Rows are points. The points of each table are mixes of a few directions, plus a little noise. How many directions does each table use, and how many do they share? Where both have some left over, give the other angles between the two spaces (their principal angles), to ten degrees, smallest first.

First (5 x 3):
[[ 10 -36 -22]
 [  6  33   8]
 [-38 -11  24]
 [-18 -37  -1]
 [ 38  53  -9]]
Second, 6 rows:
[[ 44 -25 -44]
 [-20  60  38]
 [ -8  18  13]
 [  0   2   1]
 [-21 -47  -2]
 [  5  -8  -7]]
Directions: first 2, second 2, shared 2

First (7 x 6):
[[  5  -7 -13   5  15   9]
 [  6  -7 -14   5  16  11]
 [-12  15  31 -11 -33 -22]
 [-13  15  31 -12 -33 -22]
 [ -9  10  23  -8 -23 -15]
 [ 33 -38 -79  29  86  57]
 [ -9  11  23  -9 -26 -17]]
Second:
[[  0  11 -36 -14  -7 -48]
 [  0 -14  52  20  15  71]
 [  1  -7  21   8   6  31]
 [ -1  16 -60 -23 -16 -85]
 [  0  -3   9   3   3  13]
 [  0 -10  33  12   9  47]
 [  0   6 -21  -8  -4 -27]]
Directions: first 1, second 1, shared 0; angles 80

First (10 x 9):
[[-15 -33  54 -17 -21 -25  12 -16   2]
 [-10   4 -25  10  52  53   0 -31  -1]
 [-27 -17  -5  12 -23 -38 -10   8   0]
 [-15  68  31  -1 -17  81 -34 -37  13]
 [ -2 -32 -16   4 -12 -59  10  31  -7]
 [ -2 -25 -36 -17   8 -59  29  40 -28]
 [ 44  51 -57  -2  50  59   6  16 -12]
 [ 40  -8  10  25 -13  -7  -8   8  23]
 [  0  -1  27  -4 -12   7  -1 -13   7]
 [ -9 -11  18  -4  -8 -12   1  -6   0]]
Second:
[[  9  26  16 -30  13  -2  -5 -39  10]
 [ 12  23  24 -26  -9   7  -4 -13 -17]
 [-11 -34  11  32  22  54 -24 -46 -18]
 [  0   2  -8 -16  17  11  14   2 -15]
 [ 48 -77   9  50 -15 -85 -12   1  47]
 [-33  12 -36  25 -23 -16   4  49  30]
 [ 19   7  16 -35  20  16   8 -22 -29]
 [-44  -4 -54  22  15  20  22  47  -1]
 [ 29   2  28 -28   0   3   0 -17 -28]
 [-30  40 -13   4 -42  -8  -6  42  18]]
Directions: first 5, second 5, shared 3; angles 40, 90

First (11 x 14):
[[-25   2  16  -1  -4  17  21   2 -11  -6  16   4 -44  13]
 [-28   7  14   1   0  14  17   2 -12  -6  16   9 -42  10]
 [-18   1  11  -1  -3  13  16   2  -8  -4  11   2 -31   9]
 [  9  -5  -3  -2  -2   0   0   0   4   1  -4  -6   8   0]
 [ 13 -18   2 -10 -13  12  17  -1   4   0  -1 -18  -5  11]
 [ 95 -54 -30 -22 -27  -6   0  -5  38  14 -39 -60  88   0]
 [  8   4  -8   3   5 -11 -14  -1   4   2  -7   3  22  -9]
 [-21   1  13  -1  -4  16  19   2 -10  -5  14   3 -38  12]
 [ 20  -2 -12   1   3 -14 -17  -1  10   5 -12  -3  36 -11]
 [-29   9  14   3   2  11  12   2 -12  -6  15  12 -39   8]
 [-25  55 -16  30  43 -50 -70   0  -5   4  -7  53  44 -44]]
Second (9 x 14):
[[ 37 -19 -13  -8 -10  -3  -2  -1  14   5 -15 -24  37  -2]
 [-54  30  17  11  14   5   4   3 -23  -9  23  33 -52   1]
 [ 23 -13  -9  -5  -6  -2  -1  -1  10   3 -11 -13  23  -1]
 [-42  23  14   9  11   4   3   2 -16  -7  17  26 -41   3]
 [ 24 -14  -8  -4  -6  -1  -1  -1  10   4 -10 -16  25  -3]
 [  1  -2  -1   1  -1   0   1   0   2   1  -1  -1   3   1]
 [ 11  -6  -5  -2  -5  -1  -2  -1   4   3  -5  -8  11   0]
 [-77  41  26  18  20   7   4   4 -30 -11  33  47 -74   3]
 [ 72 -40 -26 -16 -19  -7  -3  -5  29  12 -30 -43  71  -3]]
Directions: first 2, second 1, shared 1
